Each wall is flat, endless, passes through zero and stands at right angles to its row. A trip goes straight from one point to another. List the walls that it crosses, first one first.
(in the rows, 128 means zero)

Walls:
(1): [169  79 154]
(2): [142 172 141]
(3): [109 162 125]
(4): [116 121 102]
(5): [ 94 152 112]
Trips:
[132 118 147] to [143  89 111] -> 4
[ 60 180  78] to [150 181 106] -> 4
[124 132 178] to [141  93 117] -> 3, 2, 4
[140 115 141] to [157 126 132] -> 2
[ 98 144 102] to [123  89 117] -> 3, 1, 5
[158 101 127] to [ 90 119 137] -> 4, 5, 1, 3
[ 97 162 140] to [ 67 117 144] -> 4, 2
[148  90 162] to [145 160  82] -> 2, 4, 1, 3, 5
[ 66 142 122] to [ 91 121 137] -> none
[ 91 131 120] to [107 136 151] -> 2, 4

Walls:
(1): [114 156 128 134 147 134 116 153 108]
(2): [155 122  88  88 132 108 123 105 148]
(3): [112 152 139 133 118  73 143 122 148]
(4): [182 152 130  84 175 127 148 104 162]
(5): [174 148 113 147  94 152 124 132 149]
(6): [127 137 133 124 108 111 137 129 109]
(7): [151 137 182 148 139 114  98 130 174]
(8): [190 150 133 165 144 116 138 126 179]
(9): [100 153  93 123  83 133 154  93 158]
Trips:
[ 72 143 127  96  82  96 104 134 127] to [162 140  73 143  95 146  98 115 131] -> 5, 1, 3, 8, 6
[133 126 120 102 148  89 136 121 128] to [112 170 117 127  79 153 125 116 164] -> 9, 5, 7, 4
[ 71 155 127 146 160 146 172 148 116] to [141 142  73  78 103 103 118  86 104] -> 6, 2, 4, 1, 5
[125 233 123 121 113 102  95  96 131] to [167  92 135 144 144 145 145 153 152] -> 6, 9, 1, 3, 2
[127 105 194 132 118 174  98  94 108] to [ 94 106 104  70 112 145 153 118  95] -> 7, 6, 9, 2

Walls:
(1): [ 98 169 112 171  94 109 111  96 186 129 131 160 171 122 111 127 113 138
 147 113]
(2): [165 117 151 161 103 111 131 165 151 155 127 143 158 112 138 155 143 116
 120  73]
(3): [ 96 169 136 190 119 133 149 119 151 143 174 124 166 148 133 165 130 162
 119 127]
(4): [113 103 110 109 126 151 122 113 111 135 140 124 119 113 114 165 122  98
 147  92]
(5): [115 146 118 133  83 126 137 127 155 168 127 161 131 123 171  92 173  73
 129  72]
(6): [129 129 157 142 109 138 111 159 129 127 108  87  96 175 125 124 113 137
 183 118]
(7): [164 148 182 122 127 130 113 104 123 196 122 130  98 175 155 179 157 152
 139 102]
(8): [149 136 136  97 101  73 130 102 101 117 156 135  92 173 154 120 182 127
 100 162]
Trips:
[140 161 116 161 132 129  61  98 107 111 105  87 151 103 104 156 112 138
  76 136] to [145 126  94 129 107 122 149 105 133 110 152 174 152  90 148 147  59  89
 132 150] -> 4, 2, 5
[137 108 129 105 141  90 108 131 124  95 116 141 158  81 128 154 109 122
 156 126] to [140 125 125  73 100 103 127 151 150 173 173 103 110 162 113 144 180 107
  95 157] -> 1, 8, 7, 5, 4
[124 156 173  92 117 119 203 158 129  99 110 137 154 130 135  88 120 195
 128 139] to [108 125 146 115 115 129 144 117 123 104 124 139 154 161  91 147 158 104
  96  88] -> 6, 2, 1, 5, 4, 7
[155 117 112 152 166 108 164 136 160 132  97 153 161  98 104 144 134 138
 127 138] to [131 195 133 126 169 174 136 148 103  93 191 202 134 145 123 108 159 173
 113 143] -> 2, 8

Walls:
(1): [122 113  93 146 122 156 110 124 143 143 116 173 174 140 134 150 132 126
 130 175  89 141 141 134 177 133 149 104 151 157 147 119 166 122 145 105
 173 181 127 142 154 128 115 114 115 170 171 143]
(2): [159 121 155 125 126 155 153 149 134 182  86 135 146 116 103 131  98 118
 133 120 122 206 150  64 103 126 107 110 102 119 146 132 144 125 151 186
 105 158 158 183 144 125 142 104 126  90 135 105]
(3): [172 176 120 149 113 149  88 118 123 142 126 113 131  93 128  98 174 162
 103 154 161 109 103 126  91 130 149 105  99 149 115 105 143 151 136 146
 135 140 167 132 107 146 133 132 157 147 159  93]
(4): [ 77 147 145 167 168  99  79 151 153  84 145 181 107 120 136  99 168 137
 100 118 105 120 120 163 138 147 109 141 101 107 129 140 107 137 122 150
 123 229 188 133 145 100 139 127 127 135 135 162]
(5): [ 89 161 169 129 113 105 115 164 138 148 169 135 166 155 105  61 144 137
  92 105  94 155 122 160 145 103 127 137 152 106 138 140 103 116  87 169
 116 141  86 113 104 127 107 138 152 103 120 136]
(6): [ 82 122 104 177 130 136 120 155 159 117 141 111 120 123 160 137 101 128
 129  77 147 133 106 127 131 112 160 172 133 146 124 101  93 185 104 155
 133 108 150  91  89 115  90 156 122 145  96 133]
(7): [137 136  97 103 131  40 117  84 104 150 163 161 113 149 110 103 121 171
 190  93 104 142 152 118 147 110 125 128  84 160 124 139  96 173 147 141
  72 127 121 113 152 175 174 134 106 161  98 114]
(8): [122 100  90 117 132 127 138 110 141 123 151  99 162 160  99 134 178 150
 154 157 104 122 130  79  94 154 126 153 152 105  87 187  73 152 165  97
  84  96 151 158  98 136  82 120 154 107 109  93]
(9): [144 153 118 135  84 142 163 104 114 152 108 171 157 186 160 120 152 101
 152 126 118 116 194 153 151 136 142 126 131 172 108 114 165 157 206 143
  99 153 126 125 181  91 111 138  92  91 122 103]
(10): [130 130 136 178 149 137  94 113 106 111 122  92 153  78 158 157  70 126
 133 150 161 155  90 209 108 104  94 154  74  96 178 162 126 121 131 142
 159  75  97 116  67 120  94 134 157 158 130 149]
Trips:
[109 152 147 144 136 169 112 163 155  97 127 167 103 125 115 134 123 166
 132 142 122 158 130  67 108  87 148 124 135 124 112 145 169 131 132 124
 178 135  96 155 159 124 100 148 101 127 127 107] to [109 127 148  99 126  94 142 134 146 118 155 144 162 157 132 149 143 121
 129 187 136 118 119 111 115 157 129 141 105 119 120 103 121 118 181  89
 141 118 147 154 152 196 154 129 107  96 168 107] -> 6, 9, 8, 4, 7
[ 98 131 112 122 122 162 175 115 149 121 170 130 162  88 181 148 104 106
 108 186 100 135 134 118 145 145 170 144 106 102 147 152 148 149 123 169
 197 106 108 141 105 120 144 116  97 153  98 140] to [183 147  80 131 118 110 110 131 107 152 127  79  62 100 122 132 163  14
 144 157 130 107 128 140 112 126 173 116  70 107 123 131 138 159  75 121
 159 130 102 117 122  97 158 109 142 104 100 132] -> 3, 1, 6
